Rows are points. Each copy is the shape, with its points in the same order, turned, moved and blurred by noise. Say if it was mirrored as well.

Shape, 7 rows:
[[87,27,106],
[-23,-5,37],
[3,-24,0],
[4,16,-32],
[-4,32,81],
[32,16,-8],
[-26,-20,26]]
Copy 1 (7 x 3):
[[-34,-48,111],
[-10,37,7],
[-22,-1,-20],
[17,-26,-45],
[7,23,67],
[-4,-46,-9],
[-14,30,-5]]
Copy 1 is: only turned
Copy 2, 7 rows:
[[80,-93,-44],
[-3,-19,29],
[-20,6,-13],
[5,47,-11],
[50,-49,32],
[23,18,-32],
[-20,-12,26]]
Copy 2 is: only turned
Copy 3 (7 x 3):
[[-70,-121,40],
[-54,2,2],
[-17,-4,-25],
[24,9,8],
[-80,-27,45],
[12,-31,17],
[-46,13,-12]]
Copy 3 is: only turned

Shape:
[[4,-17,71,38],
[-3,30,87,-33],
[-11,94,24,40],
[13,8,-76,-66],
[30,7,43,-1],
[-42,-27,-5,4],
[-12,10,-49,10],
[-3,7,-33,36]]
Copy 1 (8 x 4):
[[-63,-40,47,22],
[0,-25,90,-12],
[-57,36,36,-71],
[86,36,-38,-12],
[-15,-6,48,20],
[2,-45,-21,-11],
[0,8,-42,-25],
[-30,11,-37,-8]]
Copy 1 is: only turned
Copy 2:
[[72,41,-23,-9],
[31,16,-96,15],
[-53,47,-39,-49],
[-34,-84,21,48],
[35,-5,-41,-21],
[24,22,18,53],
[-17,-5,43,20],
[-18,13,34,2]]
Copy 2 is: mirrored
Copy 3 (8 x 4):
[[-62,60,58,19],
[16,58,63,54],
[30,75,59,-62],
[36,-24,-54,-12],
[-10,62,16,24],
[-31,-28,37,-12],
[-4,-6,-10,-48],
[-26,17,9,-52]]
Copy 3 is: only turned

Shape (14 x 8):
[[-16,-21,-41,37,-7,0,44,42],
[0,47,35,-60,-9,48,45,-7],
[-54,-73,36,-41,-62,-39,-35,-5],
[-30,-9,-39,-38,-65,33,35,17],
[15,43,24,-35,-14,-36,-46,-36],
[41,-28,32,-59,-3,-84,-6,-51],
[-24,-75,-51,-40,-16,5,-21,-37],
[-28,-26,0,11,21,14,-4,-75],
[-54,11,-62,44,-7,0,-73,-19],
[4,-53,-51,49,21,15,40,42],
[48,16,26,-59,-6,38,-35,-39],
[28,7,-1,5,-29,41,35,-69],
[19,31,58,-23,52,-75,49,28],
[-59,43,40,-67,38,-12,8,30]]
Copy 1, 14 rows:
[[36,-2,-23,-29,8,63,33,34],
[6,58,-22,-2,-42,-52,-27,19],
[-109,-46,20,-10,8,18,4,-8],
[-15,-26,-62,3,-29,2,14,43],
[-5,12,39,58,13,-16,-41,-26],
[-38,20,23,26,4,20,-18,-106],
[-23,-80,-25,-23,-20,37,-42,-19],
[23,-39,52,-37,-34,3,-39,-19],
[41,-90,41,19,41,23,-30,50],
[51,0,-20,-52,1,95,9,35],
[-12,33,8,39,-41,-6,-93,-7],
[33,3,19,11,-86,-1,-15,-5],
[13,98,17,-19,50,4,16,-62],
[-12,48,-5,-32,61,-58,-31,5]]
Copy 1 is: mirrored
Copy 2, 14 rows:
[[-60,-8,-10,-26,13,50,-33,-14],
[48,-8,27,42,-16,60,38,19],
[-27,-29,-60,-19,73,-12,105,-20],
[-45,-23,-40,26,-29,57,42,-4],
[48,-30,-12,23,16,-59,23,7],
[52,-15,1,-36,22,-62,56,-69],
[-3,-12,-96,-57,-13,10,52,-11],
[53,-48,-57,-53,26,28,4,7],
[-18,-39,-105,-7,26,-21,-43,46],
[-62,6,-16,-71,2,54,-40,-2],
[62,-19,3,-12,-34,-21,55,42],
[37,-83,-2,-25,-34,42,11,3],
[37,41,70,1,63,-7,-10,-48],
[42,55,-9,54,60,27,24,10]]
Copy 2 is: mirrored
Copy 3:
[[-2,24,-32,-17,-71,-19,15,19],
[12,-94,-14,-41,6,-17,-5,-20],
[8,-1,62,46,-39,-59,-29,-78],
[3,-39,-41,-23,-64,-7,-45,-40],
[32,-9,37,-9,75,-1,-11,-52],
[106,-16,76,33,26,-27,-22,-18],
[16,-7,34,60,-82,38,-47,-28],
[-2,-19,61,25,-25,48,9,-4],
[-54,67,16,22,-11,46,5,-35],
[-13,19,-31,5,-81,-15,0,53],
[13,-53,27,21,56,3,-61,-7],
[23,-41,42,-44,-10,25,-39,13],
[76,-26,-9,-6,37,-69,74,18],
[5,-64,-33,26,12,-45,54,-45]]
Copy 3 is: only turned

Shape (13 x 9):
[[-35,33,47,-28,-40,8,-59,18,17],
[19,-37,-3,-89,-31,-26,51,-22,26],
[-38,27,17,-46,24,20,-29,31,9],
[-35,2,-14,-6,-23,-21,-2,54,29],
[60,18,-31,-41,-22,-14,40,-43,26],
[-15,-10,36,-48,24,-27,-56,28,-19],
[-10,-115,49,19,-16,52,-10,-78,-37],
[59,-93,68,26,-18,40,-14,-27,-59],
[39,9,-53,-44,11,-38,48,-52,47],
[-24,-41,70,69,-34,23,-3,-42,-85],
[-19,20,19,-48,18,42,-19,51,36],
[26,4,-67,-59,-28,6,0,-15,-12],
[-26,-1,33,-61,5,21,19,21,-17]]
Copy 1:
[[-46,-5,47,-40,24,30,37,11,-18],
[68,44,-1,-5,-5,-55,48,49,-41],
[-30,13,11,-24,-24,52,39,47,3],
[-32,33,6,36,13,29,22,36,-51],
[11,29,-40,1,-28,-85,38,10,-17],
[-17,29,26,-46,8,34,-16,68,4],
[111,-36,6,-5,49,14,-45,-27,49],
[66,-5,-32,-29,99,-9,-42,-1,67],
[26,39,-45,11,-69,-72,16,18,-44],
[32,26,26,9,71,23,-42,-64,76],
[-26,0,-19,-24,-5,55,63,53,-12],
[-5,-4,0,33,-25,-65,33,57,10],
[21,41,11,-16,1,31,56,45,18]]
Copy 1 is: only turned
Copy 2, 13 rows:
[[11,-55,-39,-21,-19,-34,7,73,-58],
[-30,-61,-19,-56,-45,100,20,-17,-39],
[12,-12,-9,-32,-5,10,-38,59,-33],
[1,-15,-6,8,-52,24,-21,25,-68],
[-39,-24,19,-59,-81,57,52,-3,-1],
[34,-48,9,-39,31,13,-6,11,-69],
[-47,-25,-74,8,81,42,70,2,28],
[-18,9,-76,-26,64,15,93,-44,-5],
[-50,-15,55,-54,-81,87,27,-4,-2],
[-44,-30,-64,23,43,-52,47,-38,29],
[12,5,-27,-46,-26,16,-23,77,-61],
[35,-25,-5,-40,-59,74,16,14,15],
[-10,-24,-55,-55,-3,25,-38,9,-18]]
Copy 2 is: mirrored
Copy 3 (13 x 9):
[[4,-45,-7,-19,31,12,-56,52,49],
[15,-13,-67,-14,28,47,25,-53,-16],
[5,-65,-5,6,12,31,8,63,29],
[3,-24,-5,-2,-19,35,-35,45,-31],
[22,36,-5,14,24,41,34,-49,11],
[12,-44,-30,-57,11,11,25,69,22],
[-67,-60,-19,-56,15,-104,35,-54,12],
[-69,7,-37,-51,44,-109,41,-1,8],
[34,23,16,-2,2,73,56,-64,-4],
[-8,-36,12,-43,40,-141,-8,1,-7],
[-28,-60,-15,24,22,49,4,63,19],
[28,19,-38,28,-32,21,25,-16,30],
[11,-63,-44,14,39,4,22,32,-2]]
Copy 3 is: mirrored
Copy 4:
[[28,-46,47,25,-30,-54,-19,-36,-33],
[29,22,24,-12,19,18,9,65,-78],
[0,-42,55,46,-13,-14,-44,-5,-13],
[-30,-20,76,-27,-8,9,-4,-26,-20],
[-2,35,-18,-27,31,-16,-16,69,-48],
[2,-39,18,67,-14,20,-6,-35,-43],
[101,12,-54,-21,-91,59,-38,-20,-21],
[77,71,-74,12,-60,32,-12,-62,-9],
[-31,9,-17,-39,55,16,-21,77,-42],
[103,-4,-45,-9,-49,24,6,-60,64],
[-12,-3,75,37,-15,-11,-73,-28,-31],
[-28,12,9,10,-33,0,5,67,-18],
[27,-3,59,49,-3,21,-25,1,-19]]
Copy 4 is: mirrored
